Each row of a before or after table is a point. One or more steps were done to the points. Then noise was added and the rows were shuffled. The steps act on how far a point lies along the listed directions, d1 being the first. What was done? A step turns or swaps two directions, mirrors them in a line or flattens them onto one, adds a multiple of one to another, or multiplies one. Angles are multiples of 10 degrees, from the lower direction toward the higher: turns from -170 to 170, lines from 10 to 170 but not 90. Use the fewest steps. Two steps may share a direction if one is a turn and the other turns, adds or multiplies; they go together, in the order done. Otherwise the lowest direction goes first.

Directions:
(1): [ 1 56 26]
(2): [ 54 -14  26]
(3): [ 30  22 -49]
Before (13 x 3):
[[ 14 -67   6]
 [ 50 -23 -53]
 [-49 -25 -46]
 [ 36 -18  43]
 [ 28  -3 -10]
 [-13 -20 -94]
 [ -1  21 -41]
 [ 15  29 -27]
 [ 42  21 -38]
 [-43 -20  -6]
 [  4  43  39]
 [ 25 -21  -8]
 [ 23   3  18]]
After:
[[ 13  29 -28]
 [ 28   1  22]
 [ -9  23 -42]
 [  9  42  39]
 [ 31 -22  -4]
 [ 50 -22  47]
 [ 55 -25 -50]
 [ 45  20 -37]
 [ 33  -5  -7]
 [ 22 -67  10]
 [-63 -20 -54]
 [-23 -17 -99]
 [-52 -16  -9]]
Steps: multiply d2 by 1.3

Directions:
(1): [-84   4   3  30  -2  18 -23  37]
(2): [  2 -28 -40  -6 -60  52 -22 -29]
(3): [-17  35  -6  43  20  26  43 -62]
(4): [-20 -68  -2 -14  58   1 -17 -35]
(5): [-36 -19  -3  -2 -46 -70  23 -30]
(6): [ 28  -4 -32  71   7 -33 -46  -2]
Before:
[[ -45  -36  -21  -24  -71   32   24  -23]
 [ -82   -1   -8  -11  -85   57  -28   32]
 [ -29    1   12  -23  -50    2   34  -31]
 [  12  -67   13  -47   26   27    1  -36]
 [ -33    0    5   20  -49  -29   10  -40]
 [  51   29    0   14   40    8  -25    2]
 [ -63  -15   19   -5  -33  -13   30  -14]
 [   0   14   11  -27  -33   27   32  -20]
 [ -26   -6  -10    0  -21   78  -11   50]
 [  -4    1   23  -48  -66  -40   42   -6]
 [  68   23  -43   85   23  -36  -52   16]
 [  50   50   16    9   39   32   10   13]
 [  10  -58  -17   31  -23 -103  -54   52]
 [ -52   40   12    4  -19   27   -1   10]]
After (14 x 8):
[[  43   24   -9   31   31  -17  -32   -4]
 [ -54    2   -8  -18  -74   68  -29   28]
 [ -19  -31  -15  -43  -58   55   31  -23]
 [ -44   42   11    7  -12   35   -6   13]
 [ -59   -9   27  -22  -23   13   36   -6]
 [  37   11  -44   85   -9  -83  -37   -3]
 [  47   48    5   37   37   17   -6   14]
 [   3    8   34  -68  -52   -6   48    5]
 [  -3   -6  -19   18  -15   70  -23   46]
 [  16   18   11  -28  -22   43   27  -15]
 [ -35    3   17   -6  -49  -15   25  -39]
 [ -17    7   18  -36  -37   28   37  -24]
 [  27  -65   10  -43   36   35   -5  -34]
 [ -20  -62   -6    3  -42 -113  -27   44]]
Steps: add -0.3 times d2 to d1; turn d5 and d6 by -30 degrees

Directions:
(1): [ 15  68 -64   8  22  31 -14  -4  54 -35 -16   9]
(2): [ 15  35  21  28  -4 -71 -10 -39  11  30 -66 -19]
(3): [ 38   3 -31  -3  26 -76 -18  43 -30 -38  39 -15]
(4): [ -5  23 -40 -46 -31   1  -4   3   6  66  28 -68]
Before:
[[-31  22   6 -10 -40  74  26 -22  46  71 -49 -39]
 [ 53  57 -87   7   8 -43 -25   7  40 -22  11 -68]
 [-11 -48  12 -56 -52  28  22  15 -30  28  43 -59]
 [  3 -15  36  30   9 -13  -6  14 -25 -41 -46  30]
 [  0 -71  20  12  12  18   8  35 -32 -59  26  39]
 [  0  46   3  -1  -7  76  10 -29  31  19 -31  22]
 [ 19  -5  17 -14 -22 -54  10   5 -65  18   6 -54]
 [ 45  40 -60 -16  23 -18 -20  27  17   0  -4 -39]
 [  4  39 -23   3 -12 -54   0 -33  19  44 -31 -52]
 [  7 -10 -19 -23  27 -43   1  37 -44   0  61 -34]
 [-27  24  21 -14 -15  92  -6 -33  37  31 -18  14]]
After:
[[ 27  89 -14  17   7  17  -9 -39  43  13 -62   7]
 [-26 -85  58  15 -10  50  22   4 -25 -23  -2  45]
 [ 11 -29  12 -30 -22 -26  15  25 -78   5  41 -46]
 [ 11  83 -26  13 -18 -13   1 -27  61  55 -84 -59]
 [ 35  16 -87 -16   4   7 -13  33  23 -34  61 -55]
 [-28 -52  11 -37   7  23  20  33 -53  19  78 -20]
 [  6 -17  28  27  14 -11  -7  24 -28 -50 -34  32]
 [ 30  12 -56 -31  18  20 -11  41   8  -4  26 -30]
 [ 25  38 -61 -10   8 -66  -9   5   6   4  17 -51]
 [  3  77   6  13  -3  19 -24 -54  56  32 -68  -4]
 [-20 -42  35 -47 -65  28  24 -11 -19  53   9 -60]]
Steps: turn d2 and d3 by 60 degrees; add 0.5 times d2 to d1

Directions:
(1): [-25   5  -5  12  46  58  10  10   4  34 -48 -43 -33 -75 -62  -8 -12 -16]
(2): [-45 -18 -27  61 -26 -12 -38  60  -4 -19  -2 -17  23 -21 -10  54  34  66]
(3): [-45 -42   9 -52 -68   7  42 -56   9  25 -14 -17   7 -49  38  11   5  38]
(4): [ 40 -54 -27  36  40  30  23 -47 -29 -27  26  32 -68 -10  14  13  35  39]
(5): [ 20 -24 -22 -44  19  29  23  65  46  25  54  49  10 -22   4  37 -56  18]
(6): [-33  38 -15  43 -31  30  -7 -21  16  91  57  20 -23  22   2  16  37 -31]
Before:
[[ 35 -14   0  31  54  -6 -17  19 -24 -27  14  17 -22  19   1   3  18  20]
 [  1 -20  -7   6 -22  -6 -10 -24  16  19  48  23  -2  12  17  21  18  10]
 [-14  34  -5  73  -7  25 -21 -16 -25  42   2 -30 -40   6 -17 -33  45 -27]
 [  2  11  -3  24  20 -41 -31  76  -2 -24 -16  -1  31   1 -19  23 -18  16]
 [ 15 -16   8  -7  13  32  49 -48 -16  21  -4   0 -35 -35   7  -9 -10 -11]
 [-27  64   4  72  -4 -23 -55 -11 -19  16 -20 -53  -3  15 -33 -10  66 -31]
 [-19  11   5 -12  -8  12  36 -37 -15  29  13   3   4  -1   3 -25  -6 -48]
 [-29 -13  -6 -19 -37  -5   8  -5  29  29  19  10  13   2  10  -1 -14  13]
 [-31   8 -18  34 -10   9 -25  -7 -41  -4 -43 -39 -13 -28 -22 -13  33  25]
 [  1 -31 -36  43 -12  14  10 -30 -16   5  13   5 -44  -4  20  16  53  39]
 [ 38  35  18  16  30 -35 -19 -21 -28 -23   3   7 -12 108  -1 -42  -2 -51]
 [ 17 -15   0   6   3  18  14 -35   1 -25  13  12 -13 -20  17  24   2  27]
 [-15  14  -4  45  36  -8 -43  95  -7 -28 -45 -21  20 -17 -64  -2   5   2]
 [-24  29   3  42 -23  -6 -36 -17   2  15   5  12  -1  36   9  -9  43 -22]]
After:
[[ 28  59  -3  66  69  -2 -60  68  -2  28  42  24  -8  57 -39  -4  16 -40]
 [ 61  75   8  87 106 -24 -61  42 -47 -46 -13   1 -32 122 -65 -53  -1 -86]
 [ 22  46   2  74  48 -59 -84  60 -33 -78 -43 -53  27  27 -49 -10  41  -9]
 [-13  22  14  19  15 -24 -47  37  -3 -46 -45 -13  26  16 -18 -17   3 -14]
 [  3  45  11  44  -3 -32 -58  60 -18 -28 -35 -48  31  27 -25 -47  -1 -27]
 [-29   0  24 -38 -58   4  50 -58   1  55  -5 -11   5 -22  32 -10 -12 -16]
 [-38   7 -24  32 -33  -7 -25   8 -34  -2 -18 -21  14 -12   0   3  36  36]
 [ 58  14 -40 108 103  -7 -62 113 -25 -58  25  44 -26  49 -63   7  24   3]
 [-66  24 -12  -9 -73  -8   0  15  19  55 -11 -29  26 -11  19  14  18   2]
 [-28  16   9  -7 -43  21  10 -31  28  34  22  -1  14 -18  14  24   3   3]
 [-36 -47   0 -60 -47  -2  38 -28  24   7 -18  -5  13 -41  21 -10 -27  44]
 [-24  -7  14 -41 -22 -16  40 -47 -20 -11 -23 -17  25 -14  14 -32 -14 -23]
 [ 56   2 -31  76  86 -12 -36  79 -11 -32  30  38 -23  23 -30  28  -5   5]
 [-27 -12  14 -40 -31 -11  -4  -8  27  23   2 -13  33 -18   2   7 -20   0]]
Steps: multiply d1 by 0; turn d2 and d5 by 20 degrees; multiply d3 by 2.5; turn d4 and d6 by 120 degrees
